Rows are points. The window is the flat piece filled in between its corners: a triangle in 3 columns, a solid with four corners in 4, and so on. A path goes straight from each point to the next, and from the last back to the first. List the points from which the path goes on through the window.

Window (3 x 3)
[[ 6.8 -1.6  2.9]
 [-1.4 -2.1 -1.4]
 [ 0.9  4.1 -0.1]]
Path:
(1): [-0.8  3.2  3.2]
(2): [ 1.9  3.4 -1.6]
(3): [ 7.6 -2.5 -0.6]
(4): [ 5.3 -0.7  4.5]
(5): [ 0.0 -0.9  3.6]
(6): [ 4.7 -1.9 -1.1]
(7): [ 7.0 -0.9  0.5]
(8): [ 3.1 -0.4  5.2]
(9): [0.7 3.4 1.1]
(10): [ 2.0  3.1 -1.4]
(11): [ 3.4 -4.4 -3.2]
(12): [-2.5 -4.0  2.3]
Through the window after points: 1, 3, 5, 7, 9

Window (4 x 4)
[[-8.6  0.4  3.2 -1.3]
 [ 1.0 -4.6 -1.6  3.2]
 [ 0.5  2.5  4.0 -0.8]
 [-1.1 -1.3 -4.7 -1.1]]
Path:
(1): [-1.0 -2.8  0.9 -3.7]
(2): [-4.8 -1.4  3.5 -6.6]
(3): [-5.8  3.1  0.7  2.8]
(4): [-3.0 -0.6 -3.4  2.7]
(5): [-2.1 -3.5 -2.0 -0.7]
(6): [-2.0 -0.6 -1.3 -3.9]
(7): [-2.7  5.1 -0.4  2.1]
(8): [-4.2  2.5  1.8  2.0]
(9): [-2.7 -1.7  4.8 -2.6]
(10): [ 1.4 -0.9  4.2 -3.1]
(11): [-2.3  1.6  3.2  1.8]
(12): [-2.5  0.7  1.9  3.4]
(13): [-3.9 -4.2  3.8 -3.8]
(14): [-6.6 -0.2  0.9 -4.9]
(15): [-7.6  3.5  0.2  0.7]
(16): [-4.1  2.4 -3.3  2.2]
Through the window after points: 16

Window (6 x 6)
[[-3.7  5.5  2.0 -1.5 -4.0 -3.6]
 [-0.9  0.2  1.5 -2.9  1.0 -2.7]
 [-5.1  0.9 -1.6  2.3  6.0  1.7]
 [-0.4 -0.8 -4.4  7.1  3.5  2.3]
 [-1.0  5.3  6.7 -1.4 -1.8 -3.5]
 [-2.7 -4.8  6.3  0.3 -2.1 -4.3]]
Path:
(1): [-1.5  0.8  1.1  1.5  3.5 -2.6]
(2): [-0.4  0.1  2.7  1.3 -0.1  5.5]
(3): [-3.4 -3.8  5.8 -1.1 -2.6 -1.3]
(4): [-0.7 -0.3  3.5  1.7  0.7 -7.0]
(5): [-4.2  0.8 -0.4  1.9  5.3 -4.5]
(6): [-2.7  0.6  0.0  0.3  2.2  2.8]
(7): [-3.6 -2.6  5.3 -0.8 -3.1  0.4]
(8): [-2.1 -3.0  4.6  1.0 -0.1 -5.2]
Through the window after points: 3, 5, 7

Window (6 x 6)
[[-3.1  4.9  0.7 -8.5 -1.6  3.8]
 [-0.3 -2.8  2.3 -2.6  5.4 -5.8]
 [ 4.1  3.4 -1.5  2.7  5.9  1.4]
 [ 2.3  2.7  4.5  0.9 -3.1  4.8]
 [ 6.7 -1.7  0.0  3.7 -1.2 -1.3]
 [-7.1 -4.6  2.9  0.6 -0.8 -0.3]]
Path:
(1): [-3.1  0.0  2.1 -0.6 -0.6 -3.6]
(2): [ 0.3  1.6  1.4 -0.2  0.1 -3.3]
(3): [ 4.2 -0.7  0.8 -2.2  3.2  0.6]
(4): [ 0.0 -2.1  1.8 -2.9 -0.6  1.3]
(5): [-2.0  2.9  2.4  2.6 -1.9 -3.9]
(6): [-2.0  3.2  1.0 -0.4 -3.7  1.8]
(7): [ 3.0 -2.4  1.6 -2.8  0.8  6.1]
(8): [-3.5 -7.5  4.8 -0.6  1.4  5.3]
(9): [-4.4 -1.0  1.3  0.2  0.1 -4.2]
(10): [-4.9  5.3 -0.5 -2.2  0.9 -0.3]
(11): [-0.6 -0.3  2.7 -1.1  1.3  2.9]
(12): [ 9.6 -3.4 -0.6  3.1  3.7  4.1]
(13): [-0.4  4.1  0.8  4.3  4.6 -3.4]
(14): [-0.8  1.3  3.2  0.3  1.3 -2.9]
(15): [ 2.4 -6.0 -0.3 -3.9  6.3  0.4]
(16): [-1.7 -2.0  1.6 -2.8  3.1  4.9]
Through the window after points: 8, 14, 16

Window (8 x 8)
[[-2.1 -4.1  2.6  1.6  1.6  7.6 -3.9  0.1]
 [-5.4 -1.3 -1.5 -2.0 -0.5  3.2 -2.0 -3.1]
 [-3.4 -2.2  3.1 -5.6 -3.0  1.0  2.6  1.1]
 [ 3.9  2.3 -4.4 -8.3  1.5 -7.6  6.8 -3.3]
 [ 0.1  2.4  0.9 -4.6 -1.2  2.5 -1.6 -4.7]
 [ 3.5 -3.7 -2.6  3.1 -4.6  0.8 -2.2  2.7]
 [ 3.6 -0.8 -2.8  2.2  0.2 -2.6 -7.8  2.9]
 [ 6.6  0.7 -7.6 -3.0  0.0 -0.1 -5.7  3.1]]
Path:
(1): [ 0.5  1.9 -2.0 -0.5  1.3  0.9 -2.6  0.8]
(2): [ 0.4 -4.0  1.1 -2.9 -2.2  2.3 -3.4 -2.9]
(3): [ 3.5 -1.0 -3.9 -4.0 -1.9 -3.0 -2.8 -1.2]
(4): [ 2.3  2.2 -2.5 -2.0 -1.0 -1.4 -0.1  1.0]
(5): [ 0.7  5.0 -4.2  1.0 -1.5  2.8 -1.5  1.1]
(6): [ 3.5 -4.2 -2.4 -1.6 -0.4  1.1 -4.1  1.5]
(7): [ 2.7 -3.8 -3.5 -4.8 -2.5  0.5 -6.0 -1.3]
(8): [ 3.0  4.3 -2.8  1.1  0.8  0.2  1.0  4.6]
Through the window after points: 1, 5, 7

Window (8 x 8)
[[-7.4  4.2 -6.2  1.9  7.3 -4.4 -0.5 -2.6]
 [-2.4  0.7 -1.7 -4.4 -0.8  0.4  5.9 -0.2]
 [ 4.5 -0.4  1.5 -2.7 -1.7 -8.4 -4.4  2.4]
 [-0.7 -7.2  2.3 -0.2  1.9  6.6  3.5 -1.3]
 [ 1.4 -1.8  1.2  0.6 -0.6  6.5 -1.4 -4.4]
 [-1.5  3.2  4.0 -1.1  3.4 -3.0 -0.6 -2.2]
 [ 2.8  4.9 -3.1  5.1  1.1 -3.0  3.3 -5.7]
 [ 0.8 -0.1  2.1  5.6 -4.6 -4.9 -1.1  3.8]]
Path:
(1): [-0.5 -4.5  5.3  1.2 -3.4 -4.2 -4.0 -5.1]
(2): [ 2.3  4.9 -0.8  0.8  1.7  1.0  4.2  5.3]
(3): [ 3.8  3.0  0.4 -1.0  0.1  2.0 -0.1  2.2]
(4): [-0.3 -2.3  1.3  0.9 -1.6 -3.0  2.8 -5.7]
(5): [-1.6 -0.8  0.7  0.7 -1.1 -6.4 -0.8 -2.9]
(6): [ 5.3  5.2 -2.3 -2.2  2.4 -2.9  3.6  5.0]
(7): [ 1.4 -0.7  0.6  0.4  1.4 -0.3 -0.7  3.7]
(8): [ 0.4 -4.2  1.7 -1.9 -1.7 -1.6  1.6 -4.5]
(9): [-2.4  2.3 -1.2  0.4 -3.6 -4.7 -0.9 -9.8]
(10): [ 0.6  3.9  0.3  0.8  4.7 -1.7  0.6  2.0]
(11): [ 1.8 -0.5  0.4  0.8  2.5  1.3 -0.9  1.3]
(12): [-4.0 -1.0  1.0  0.5 -2.2 -2.5  0.4 -1.5]
Through the window after points: 7
